Each wall is flat, endless, passes through zero and stands at right angles to its row. A trip goes straight from one point to another. List the walls that it crosses, first one first.

Walls:
(1): [5.9, -2.0]
(2): [-2.5, 24.5]
(3): [-36.3, -9.5]
(4): [-0.1, 5.6]
(5): [-1.5, 35.8]
Trips:
[20.3, 20.5] to [-15.6, 1.9] => 1, 3
[-0.4, 21.7] to [-7.6, 9.9] => 3

Walls:
(1): [3.1, 6.8, -8.0, -1.1]
(2): [-49.8, -27.3, 14.8, 31.6]
(3): [-13.1, 21.2, 1.1, 7.5]
(4): [17.4, -9.6, -8.2, -2.9]
Trips:
[6.6, -2.1, 7.9, 1.6] to [20.7, -20.1, -13.9, -2.9] => 1
[-14.7, -22.1, -10.6, 22.2] to [-5.2, 58.6, -35.7, -2.7] => 3, 1, 2
[-21.3, -7.7, 2.6, 3.2] to [-26.1, -13.5, -15.5, 13.7] => none

Walls:
(1): [3.3, -7.3, 2.1, -17.6, 23.4, 18.1, -10.0, -7.3]
(2): [20.2, -17.3, 21.4, -9.1, 6.6, 2.5, 20.7, -17.6]
(3): [18.6, 14.6, -26.6, -20.9, -29.3, -36.9, 11.6, 1.3]
(4): [-2.8, -22.7, 12.4, 3.1, 8.4, -21.2, 24.1, -2.2]
(5): [-22.4, 17.2, -0.6, 2.5, -19.4, -2.3, -1.2, 27.2]
(6): [7.6, -8.2, 6.0, -4.7, -0.5, 0.2, 2.6, -3.0]
(7): [-1.2, -23.2, -27.1, 5.2, 20.3, 26.7, -11.0, 46.4]
(8): [30.0, -24.1, -2.6, 5.9, -16.0, -16.5, -7.7, -4.3]
Trips:
[-10.8, 1.7, -34.0, -3.9, 9.9, -8.0, 16.4, 24.5] to [-28.9, 9.0, -27.7, -10.7, 10.8, 6.7, -28.5, 1.6] => 4, 1, 3
[32.3, 14.7, 39.4, 12.8, 4.5, 1.2, 17.0, -17.6] to [-13.5, 15.6, -4.2, -21.3, 20.6, 33.1, -47.2, -12.0] => 1, 4, 8, 6, 2, 7
[20.3, -17.2, -32.7, 24.9, 8.7, 15.7, -27.1, 0.4] to [-9.2, -6.4, -12.6, 22.1, 25.8, -20.3, 9.0, -8.7] => 4, 1, 8
[11.4, -62.9, 8.3, 16.5, -3.4, 4.2, -4.2, -15.8] to [3.4, 15.4, -17.6, 6.5, -2.3, 9.3, 39.2, 3.6] => 1, 3, 8, 6, 5
[-37.3, 28.6, 2.2, 15.0, 4.9, 15.2, -20.8, 15.1] to [-40.3, -41.6, -17.2, -15.1, -5.5, 0.6, -17.3, 2.4] => 1, 4
[15.0, -10.9, -0.1, -15.2, -12.9, -1.4, 18.7, -10.0] to [28.9, -0.1, 6.5, 15.8, -17.1, -16.0, 9.1, -1.2] => none

Walls:
(1): [4.6, -9.7, -2.8, 7.3, 11.5, -12.4, -3.4, -31.1, 25.7, 7.7, 8.4]
(2): [16.2, 10.4, -0.2, 13.5, -2.7, 24.8, -22.3, -6.5, 12.7, -15.6, -13.1]
(3): [1.8, -2.3, -0.2, 15.8, 29.7, 7.1, 4.8, -23.5, 13.5, -38.6, -17.3]
(4): [-25.4, 25.1, 14.3, -6.0, -6.1, -2.1, -19.3, 7.2, -18.7, 6.9, 25.0]
(5): [11.2, 4.0, -26.1, 10.1, -21.0, -31.7, -2.0, -3.9, 9.2, 16.8, 13.5]
(6): [7.6, -46.2, -15.3, -6.9, 20.5, 3.1, 8.8, -3.3, 5.0, -8.6, 8.1]
(7): [-35.3, 2.1, 7.3, 8.0, 6.7, 11.4, -7.5, -1.2, 17.4, 1.5, -9.8]
Trips:
[-8.6, 18.1, -1.1, -13.2, -18.9, 10.1, 2.3, -0.1, 27.9, 36.8, 2.6] to [47.9, 19.3, 25.8, -3.1, -10.1, -38.6, -34.4, 27.7, 10.4, 20.6, 26.3] => 7, 2
[8.2, 14.8, 13.7, 22.8, -16.5, 5.8, 19.1, -8.2, -27.1, 3.6, 20.5] to [-18.1, 1.2, 6.6, 7.8, -4.7, 3.5, -15.5, -2.8, -40.9, 8.6, 14.6] => 5, 7
[3.2, -17.1, 16.2, 2.3, 16.7, 15.5, 9.0, 33.6, -4.0, -13.1, -10.1] to [19.1, -20.3, -16.1, -19.1, 18.7, -22.4, -24.7, -0.1, 13.6, 34.0, 16.1] => 2, 7, 3, 1, 5
[-1.6, -41.1, -2.0, 27.0, 16.6, -15.2, 0.5, -9.2, 10.5, 2.6, 14.2] to [14.3, -8.8, -24.0, -14.1, -22.0, 2.3, -14.7, -4.4, 13.5, -2.4, 5.7] => 7, 2, 3
[-57.9, -28.3, -11.9, -7.7, -16.7, -54.3, -14.8, -3.2, -32.5, 20.2, -34.8] to [-15.2, 6.1, 19.9, -34.2, 5.5, -1.0, 33.0, -18.6, 16.2, -23.7, -0.3] => 6, 5, 1, 3, 4
[4.8, -15.2, 5.4, 10.6, -25.5, -0.1, 23.0, 10.9, 26.4, -25.2, -20.7] to [-12.3, 22.9, -1.5, -11.5, 11.2, -0.4, 15.3, 30.3, -0.8, -6.4, 2.0] => 6, 2, 4, 3
[21.0, -37.7, 10.8, 38.7, -6.6, -7.3, 6.7, 3.7, 12.8, -43.8, -28.6] to [27.9, 5.1, 5.9, 5.2, -13.3, -18.9, -22.7, 13.4, 26.3, -9.6, -38.0] => 5, 6
[6.5, -1.4, -24.2, -8.9, -34.6, -2.8, -5.4, -5.8, -29.9, -15.9, -15.8] to [-25.9, -36.6, 10.8, 8.9, -17.8, 3.8, 35.4, -50.0, -5.9, 15.3, -9.7] => 2, 6, 1, 3, 7, 5
[-11.2, 11.0, -30.1, 37.3, -10.9, -27.8, 17.5, -4.2, -7.1, -10.1, 17.2] to [6.0, 16.8, 16.1, 0.5, -12.8, 9.5, -6.8, 11.9, 7.0, -17.3, -12.8] => 1, 2, 7, 5
[10.7, -9.2, 3.6, 8.5, 20.4, -35.1, 2.6, -14.0, 4.6, 4.6, -36.8] to [14.9, -0.2, 1.1, -21.3, 11.4, -13.2, 29.5, 28.6, 22.5, -2.7, 0.0] => 1, 3
